Every row gives one point. A path goes straight from each point to the next, and from the last back to the first. The post is the endless flat space through its rows: a point in 2 columns, a line in 3, a plane in 4, and so on, so that a path can go around it. Count how often the path circles the post. Going back the other way cancels.

Post, 2 rows:
[[ 0.29 -0.18 -0.25]
 [-0.21 -0.09  0.46]]
Path (18 x 3):
[[-0.57  0.17  0.39]
 [-0.29 -0.39 -0.23]
 [-0.07 -0.34  0.24]
 [ 0.47 -0.15  0.28]
 [ 0.33  0.29  0.30]
 [ 0.01  0.14 -0.16]
 [-0.36 -0.04 -0.19]
 [-0.10  0.29 -0.03]
 [ 0.51  0.02  0.23]
 [ 0.30 -0.38  0.39]
 [-0.10 -0.31  0.17]
 [-0.24 -0.13 -0.43]
 [ 0.04  0.20  0.07]
 [ 0.51  0.27  0.19]
 [ 0.26 -0.40  0.74]
 [-0.04 -0.38  0.10]
 [-0.05 -0.13 -0.32]
 [ 0.04  0.00  0.00]]
Times around: 1

Post, 5 rows:
[[-0.20  0.48  0.26  0.12  0.29 -0.12]
 [ 0.07 -0.56  0.31 -0.07 -0.39 -0.11]
 [-0.09  0.24 -0.35 -0.16  0.26  0.43]
 [-0.15 -0.28 -0.10  0.60  0.03  0.33]
 [-0.42  0.65 -0.23  0.02  0.35 -0.21]]
Path (22 x 6):
[[-0.33  0.13  0.33 -0.39  0.27  0.28]
 [-0.48  0.25 -0.24 -0.24 -0.18  0.29]
 [ 0.08  0.13  0.22  0.04 -0.32  0.27]
 [ 0.30  0.12 -0.06  0.03 -0.15  0.38]
 [-0.14  0.35 -0.30  0.08 -0.13  0.48]
 [-0.43 -0.16  0.27  0.04 -0.14  0.12]
 [-0.51  0.18 -0.09 -0.35  0.39  0.02]
 [-0.25 -0.05  0.04  0.43  0.34 -0.23]
 [ 0.17 -0.20 -0.38 -0.14  0.14 -0.24]
 [ 0.00 -0.04 -0.48  0.02 -0.30 -0.10]
 [-0.15  0.46  0.25  0.06 -0.37 -0.22]
 [-0.42  0.31 -0.06  0.25  0.20  0.61]
 [-0.30 -0.12 -0.05 -0.16 -0.10 -0.20]
 [-0.08 -0.04 -0.13 -0.05  0.43  0.24]
 [-0.05 -0.40 -0.09  0.26  0.21 -0.17]
 [-0.51  0.20 -0.11 -0.05  0.67  0.35]
 [-0.30 -0.06  0.33  0.04  0.08  0.42]
 [-0.02  0.53  0.18 -0.31  0.12  0.24]
 [-0.14  0.32 -0.57  0.28 -0.27  0.03]
 [ 0.71 -0.02  0.48 -0.53 -0.12 -0.25]
 [ 0.25  0.02  0.00 -0.39  0.22  0.40]
 [-0.31 -0.05  0.08  0.08  0.53 -0.03]]
Times around: 0

Post, 10 rows:
[[ 0.44 -0.16  0.10  0.48  0.32  0.35  0.09  0.12  0.00  0.27  0.07]
 [ 0.28 -0.09  0.06 -0.06  0.11 -0.03  0.00 -0.35 -0.52  0.06  0.18]
 [ 0.01 -0.11 -0.24  0.10 -0.59  0.14  0.22  0.08  0.11 -0.12 -0.14]
 [-0.22  0.25 -0.52 -0.38  0.54 -0.52  0.00  0.20  0.23 -0.28 -0.25]
 [-0.08  0.01 -0.31  0.11  0.35  0.14 -0.37  0.07  0.36 -0.05  0.00]
 [-0.13  0.04 -0.11  0.21  0.03  0.13  0.56 -0.36  0.32  0.08  0.49]
 [-0.06  0.20 -0.43 -0.33 -0.43  0.52  0.31  0.06 -0.42 -0.47 -0.43]
 [-0.33  0.03 -0.16  0.31 -0.01 -0.14  0.26  0.48 -0.03 -0.73 -0.36]
 [ 0.18  0.04 -0.58  0.33  0.07  0.15  0.16 -0.22  0.16  0.11  0.45]
 [ 0.24 -0.19  0.29 -0.13 -0.22  0.11 -0.18  0.80 -0.11 -0.23  0.51]]
Path:
[[-0.01 -0.16 -0.47  0.32  0.46  0.16 -0.04 -0.43 -0.20 -0.02  0.38]
 [-0.02  0.06 -0.33  0.04  0.22  0.13  0.10  0.19  0.00  0.03  0.11]
 [-0.32  0.28 -0.21  0.11 -0.48  0.04  0.49 -0.05 -0.26 -0.12  0.00]
 [ 0.06  0.28 -0.16  0.36 -0.31  0.15  0.02  0.20  0.16 -0.41 -0.14]
 [ 0.86 -0.05 -0.56  0.45  0.33  0.04 -0.27  0.52 -0.44 -0.43  0.12]
 [-0.01  0.06 -0.39 -0.36  0.48  0.30  0.19  0.44  0.35 -0.29 -0.02]
 [-0.20 -0.16 -0.62  0.06  0.02  0.80 -0.16 -0.10 -0.16  0.17 -0.48]
 [-0.18 -0.07 -0.06  0.07 -0.21  0.10  0.20 -0.10 -0.40 -0.24 -0.09]
 [ 0.13  0.04 -0.17 -0.01 -0.04  0.01 -0.13  0.40 -0.49  0.21  0.02]
 [-0.01  0.33 -0.14  0.11 -0.22  0.41  0.35 -0.28 -0.04  0.03  0.12]
 [ 0.16  0.14 -0.26  0.38 -0.45  0.54  0.16 -0.20  0.20 -0.11  0.19]
 [ 0.01 -0.16  0.15 -0.10 -0.37 -0.22  0.35 -0.18 -0.01 -0.40  0.23]
 [ 0.13 -0.20 -0.60  0.28  0.27  0.17  0.57 -0.32  0.28  0.15  0.06]]
Times around: 2

Post (13 x 14):
[[-0.05 -0.53  0.42 -0.06  0.05  0.21  0.10 -0.11  0.17 -0.06  0.10 -0.43
   0.07 -0.40]
 [-0.24  0.26  0.22  0.11 -0.29  0.19 -0.20  0.06 -0.40  0.08  0.33  0.51
  -0.25 -0.08]
 [ 0.10  0.41  0.41  0.16 -0.18 -0.36  0.64  0.15  0.26  0.41  0.05 -0.07
  -0.06  0.03]
 [-0.02 -0.21 -0.30  0.10  0.15 -0.18 -0.13 -0.02  0.01  0.42  0.03  0.10
   0.06  0.52]
 [ 0.11  0.13 -0.44 -0.03 -0.04  0.02 -0.10 -0.44 -0.29  0.11 -0.03 -0.04
  -0.04  0.00]
 [-0.13 -0.24 -0.29 -0.49  0.63  0.22 -0.60 -0.36  0.00 -0.30  0.35  0.45
   0.37  0.45]
 [-0.28 -0.02  0.23 -0.07 -0.07 -0.08 -0.05 -0.07  0.24  0.03  0.07 -0.14
  -0.25  0.33]
 [ 0.04 -0.12 -0.06 -0.31 -0.28  0.32  0.30  0.26 -0.16 -0.10 -0.63 -0.16
  -0.06  0.14]
 [-0.18 -0.22 -0.10  0.09 -0.06 -0.10  0.37  0.16  0.19 -0.27 -0.02  0.04
  -0.12 -0.10]
 [ 0.14  0.24 -0.37  0.36  0.04  0.19 -0.02 -0.26  0.12  0.04  0.12  0.17
   0.04  0.07]
 [ 0.08 -0.15 -0.07  0.07 -0.11 -0.32  0.17 -0.39  0.07  0.21  0.10  0.12
   0.33  0.55]
 [-0.11  0.04 -0.47  0.02 -0.58  0.27 -0.12 -0.01  0.11  0.00  0.04 -0.20
   0.10 -0.05]
 [-0.03  0.02 -0.32 -0.11  0.06  0.16 -0.15  0.27 -0.27 -0.29  0.45  0.24
  -0.11  0.51]]
Path, 24 rows:
[[ 0.24  0.23 -0.30 -0.11 -0.11  0.30  0.08 -0.22 -0.39  0.23  0.00  0.11
  -0.08  0.46]
 [-0.11  0.28  0.33  0.27  0.14  0.25  0.19 -0.32  0.09  0.19  0.35  0.23
   0.29  0.07]
 [-0.07 -0.17 -0.41  0.38 -0.33  0.28 -0.06  0.39  0.06  0.12  0.18  0.19
   0.26  0.33]
 [-0.28  0.09 -0.15 -0.49 -0.36 -0.20 -0.22  0.59  0.05 -0.11  0.52  0.24
   0.27  0.39]
 [-0.01  0.03  0.18  0.13  0.22 -0.25 -0.15  0.12  0.40  0.28  0.51  0.32
   0.14  0.77]
 [-0.06 -0.85 -0.52  0.49  0.17  0.40  0.27  0.10  0.70 -0.12 -0.67  0.33
  -0.22  0.25]
 [-0.29  0.17  0.24 -0.21 -0.49  0.47 -0.01  0.35 -0.08 -0.05  0.43  0.34
   0.00  0.41]
 [ 0.00  0.56  0.14  0.16  0.24  0.12  0.29 -0.07  0.48 -0.15  0.09 -0.12
  -0.18  0.09]
 [ 0.25  0.36 -0.37  0.31  0.16 -0.17 -0.20 -0.27 -0.55  0.11  0.26  0.00
   0.09  0.42]
 [-0.08 -0.43  0.06 -0.18 -0.15 -0.13 -0.23  0.25 -0.77 -0.20  0.53  0.52
   0.11  0.11]
 [-0.04 -0.31  0.21  0.10 -0.20  0.35  0.29  0.32  0.16 -0.13 -0.18  0.44
   0.09 -0.16]
 [-0.24 -0.04 -0.38 -0.08 -0.03  0.24 -0.26  0.25 -0.19 -0.03  0.29  0.13
  -0.38  0.28]
 [-0.23 -0.54  0.09 -0.50 -0.19 -0.38  0.44 -0.07 -0.55  0.21  0.07 -0.16
   0.17  0.61]
 [-0.03 -0.38 -0.05  0.51 -0.17  0.38  0.59 -0.01  0.24 -0.11 -0.34 -0.26
   0.29 -0.07]
 [-0.27 -0.27 -0.21 -0.23  0.27  0.07 -0.18 -0.15  0.04  0.17  0.08  0.10
   0.16  0.49]
 [-0.03  0.06 -0.63  0.39  0.12 -0.33  0.00  0.75 -0.19  0.24  0.56 -0.35
  -0.25  0.65]
 [ 0.32 -0.20 -0.17 -0.43 -0.09 -0.12  0.40  0.30 -0.68 -0.41  0.22  0.07
   0.24  0.08]
 [ 0.17 -0.23 -0.10 -0.20 -0.01  0.17 -0.58  0.03 -0.42  0.41  0.57  0.12
   0.21  0.14]
 [ 0.15 -0.16 -0.34  0.26 -0.17  0.14  0.32 -0.28  0.52 -0.08 -0.08 -0.34
  -0.02  0.44]
 [-0.34 -0.19 -0.02 -0.03 -0.06 -0.43  0.18 -0.82 -0.13  0.35 -0.43  0.30
   0.01 -0.17]
 [-0.13  0.23 -0.19  0.40  0.23  0.41 -0.22 -0.78 -0.38 -0.09  0.04  0.03
  -0.06 -0.27]
 [-0.12 -0.81  0.39 -0.25  0.03 -0.42  0.19  0.02 -0.43 -0.16 -0.45 -0.30
   0.06 -0.28]
 [ 0.24 -0.12  0.04  0.24  0.11 -0.19  0.15 -0.56 -0.09 -0.57  0.04  0.17
  -0.27 -0.54]
 [ 0.26 -0.31  0.18  0.00 -0.03  0.15  0.17 -0.41 -0.45 -0.19 -0.01  0.59
   0.01  0.22]]
Times around: 4

Post, 17 rows:
[[-0.07  0.14 -0.20  0.58 -0.20 -0.03  0.21 -0.31 -0.03 -0.22  0.34  0.22
   0.11 -0.05  0.45 -0.02  0.16  0.32]
 [-0.28 -0.05 -0.29  0.27  0.00 -0.11  0.11 -0.45 -0.04  0.47  0.13  0.21
   0.15 -0.31  0.14 -0.10  0.39  0.28]
 [-0.02  0.21 -0.36 -0.03  0.08 -0.36 -0.17  0.22 -0.19 -0.05  0.14  0.03
  -0.10  0.04  0.42 -0.18  0.16  0.16]
 [-0.27  0.05 -0.55  0.21 -0.24  0.15 -0.01 -0.24  0.15  0.05  0.53 -0.16
   0.92 -0.12  0.21  0.13  0.13 -0.05]
 [-0.46  0.24 -0.28  0.36 -0.27  0.13  0.13  0.16  0.12  0.24  0.23 -0.10
   0.39  0.09  0.19 -0.24  0.34  0.29]
 [-0.12  0.13 -0.18  0.15  0.39  0.16  0.17 -0.13  0.11 -0.25 -0.02 -0.07
   0.39 -0.26 -0.04 -0.06 -0.43  0.25]
 [ 0.01 -0.09  0.03 -0.18 -0.33 -0.01 -0.07  0.07  0.20 -0.24  0.18  0.25
  -0.24 -0.31  0.04  0.08  0.40  0.12]
 [ 0.08  0.01  0.15 -0.12 -0.04 -0.80  0.28  0.30 -0.12 -0.37 -0.37 -0.10
  -0.48  0.23 -0.44  0.14 -0.33 -0.05]
 [ 0.15 -0.25 -0.05  0.04 -0.26 -0.14 -0.01  0.01 -0.18  0.08 -0.18  0.10
  -0.59  0.45  0.07  0.18  0.15  0.48]
 [ 0.25  0.12 -0.07  0.08  0.28 -0.36 -0.21 -0.12  0.16 -0.50 -0.45 -0.38
  -0.43  0.27 -0.65 -0.07 -0.09 -0.07]
 [ 0.50  0.01  0.18 -0.05  0.11 -0.43  0.10  0.39  0.19  0.13  0.07  0.19
  -0.47  0.35 -0.03  0.15  0.27  0.15]
 [ 0.02  0.01  0.41 -0.16  0.40 -0.59 -0.05  0.16  0.01 -0.41 -0.68  0.01
  -0.20  0.24 -0.50  0.35  0.08  0.05]
 [-0.07  0.41  0.12 -0.11 -0.20 -0.43 -0.18  0.00 -0.03  0.18  0.07  0.40
  -0.72  0.27 -0.08  0.39  0.04 -0.02]
 [ 0.24  0.12  0.41 -0.16  0.09 -0.60  0.02 -0.03  0.35 -0.07 -0.41 -0.36
  -0.45  0.25 -0.07  0.28 -0.18  0.19]
 [-0.02  0.17 -0.12  0.37 -0.28  0.18 -0.07 -0.17 -0.29  0.18  0.11 -0.28
   0.37 -0.40  0.26  0.03  0.15 -0.14]
 [ 0.12  0.30 -0.14 -0.27 -0.13 -0.20  0.40 -0.17  0.17 -0.25 -0.44 -0.04
   0.09  0.18 -0.20  0.00 -0.04  0.10]
 [-0.17 -0.04 -0.30  0.24 -0.44 -0.07 -0.08 -0.15  0.27  0.20  0.04  0.44
   0.10  0.01  0.34 -0.33  0.04  0.05]]
Path (27 x 18):
[[ 0.13  0.40  0.19 -0.26 -0.53  0.03  0.27 -0.49  0.34  0.46  0.11  0.00
  -0.34 -0.54  0.12  0.44 -0.01  0.06]
 [ 0.05  0.06  0.00 -0.25 -0.41 -0.52  0.43  0.43  0.00  0.28 -0.64 -0.08
  -0.50  0.32 -0.21 -0.53 -0.15  0.63]
 [ 0.48 -0.02  0.57 -0.03  0.43 -0.29  0.34  0.02  0.07 -0.43  0.18 -0.16
  -0.52 -0.15 -0.11 -0.01  0.09  0.46]
 [-0.06  0.13  0.03  0.35  0.23  0.13 -0.22 -0.66 -0.31  0.32 -0.16 -0.37
  -0.05 -0.04 -0.19  0.13  0.52 -0.02]
 [-0.20 -0.48  0.21  0.71  0.04  0.33 -0.10 -0.38  0.37  0.11  0.06  0.20
   0.15 -0.34  0.02  0.13  0.90  0.24]
 [ 0.30 -0.01 -0.38  0.12 -0.11 -0.23  0.47  0.45 -0.06 -0.48 -0.41  0.06
   0.04 -0.01 -0.33 -0.32  0.06  0.15]
 [-0.35  0.60 -0.15 -0.80 -0.34 -0.45 -0.07 -0.06  0.12  0.04 -0.56  0.34
  -0.14 -0.21  0.00 -0.18  0.08  0.13]
 [-0.11 -0.09 -0.31  0.90  0.07 -0.11  0.10 -0.15 -0.33 -0.09  0.89  0.47
   0.50  0.26  0.49 -0.04  0.07  0.30]
 [ 0.13 -0.35  0.05  0.13 -0.04  0.13  0.10 -0.24  0.30  0.10 -0.32 -0.58
   0.17  0.22  0.17 -0.26  0.04  0.16]
 [ 0.35  0.13  0.07  0.05  0.26 -0.23  0.19  0.40  0.38 -0.37 -0.04 -0.47
  -0.35 -0.22  0.36 -0.20  0.60  0.23]
 [ 0.37  0.10 -0.18 -0.29  0.26  0.15  0.03  0.27  0.46 -0.11  0.15 -0.32
  -0.16 -0.05  0.07  0.24  0.42  0.64]
 [-0.10  0.44 -0.02 -0.02 -0.04 -0.08  0.05  0.33  0.07 -0.18 -0.21  0.05
   0.43  0.07  0.02  0.12  0.01  0.37]
 [ 0.06  0.59 -0.03  0.21 -0.04  0.21  0.05 -0.09  0.07  0.69  0.03 -0.16
   0.47  0.14  0.56  0.57  0.15  0.15]
 [-0.08 -0.06 -0.18  0.20 -0.46  0.39  0.35 -0.50  0.48  0.26 -0.10  0.08
  -0.24  0.28 -0.29  0.12  0.38  0.29]
 [ 0.26  0.09  0.30  0.31  0.28 -0.15 -0.06 -0.33 -0.28  0.49  0.43 -0.52
  -0.02 -0.25  0.48  0.62  0.03  0.12]
 [ 0.31 -0.28 -0.13  0.29 -0.27 -0.48 -0.23  0.02 -0.31 -0.34 -0.47  0.21
  -0.21  0.35 -0.13 -0.34 -0.08 -0.22]
 [ 0.03  0.33 -0.11 -0.12 -0.04 -0.32  0.29  0.02  0.08 -0.49  0.06  0.64
  -0.08  0.07  0.21  0.06  0.07  0.46]
 [ 0.11 -0.13 -0.20  0.34  0.17 -0.38  0.10  0.46 -0.16  0.08  0.00 -0.28
   0.00  0.25  0.30  0.04 -0.43  0.55]
 [-0.11  0.09 -0.15 -0.15  0.32 -0.50 -0.01 -0.14  0.54 -0.10 -0.28 -0.23
   0.43 -0.07 -0.08 -0.21 -0.22  0.14]
 [-0.49 -0.44  0.13  0.61 -0.14 -0.33 -0.08 -0.09  0.06 -0.20  0.18  0.32
   0.18 -0.41 -0.31 -0.48  0.18 -0.20]
 [-0.32  0.45 -0.29  0.01  0.00  0.18  0.20 -0.57  0.58 -0.25  0.20 -0.32
   0.37  0.15  0.06  0.09  0.32  0.21]
 [ 0.34 -0.21 -0.16  0.51 -0.44  0.19  0.09  0.17 -0.23 -0.22  0.22  0.18
  -0.51 -0.18  0.39 -0.05  0.23  0.21]
 [-0.13  0.58  0.17  0.02 -0.12  0.00 -0.11 -0.26 -0.24  0.20 -0.08  0.16
  -0.22 -0.17 -0.16  0.96  0.13  0.09]
 [ 0.40  0.02 -0.40 -0.22  0.25  0.07  0.17  0.23  0.14 -0.55  0.14  0.21
  -0.22 -0.24  0.00 -0.42 -0.29  0.41]
 [ 0.40 -0.06 -0.19  0.29  0.18 -0.08  0.07 -0.49  0.22 -0.35  0.00  0.01
  -0.06  0.14  0.01 -0.30 -0.09  0.23]
 [-0.13 -0.25 -0.14 -0.52 -0.24 -0.32  0.26  0.35  0.57 -0.36 -0.32  0.52
   0.12  0.10  0.32 -0.58 -0.12 -0.12]
 [-0.18  0.01 -0.62 -0.17 -0.12  0.08 -0.24 -0.08 -0.07 -0.65 -0.08 -0.24
  -0.15  0.41 -0.16  0.19  0.28  0.32]]
Times around: 3
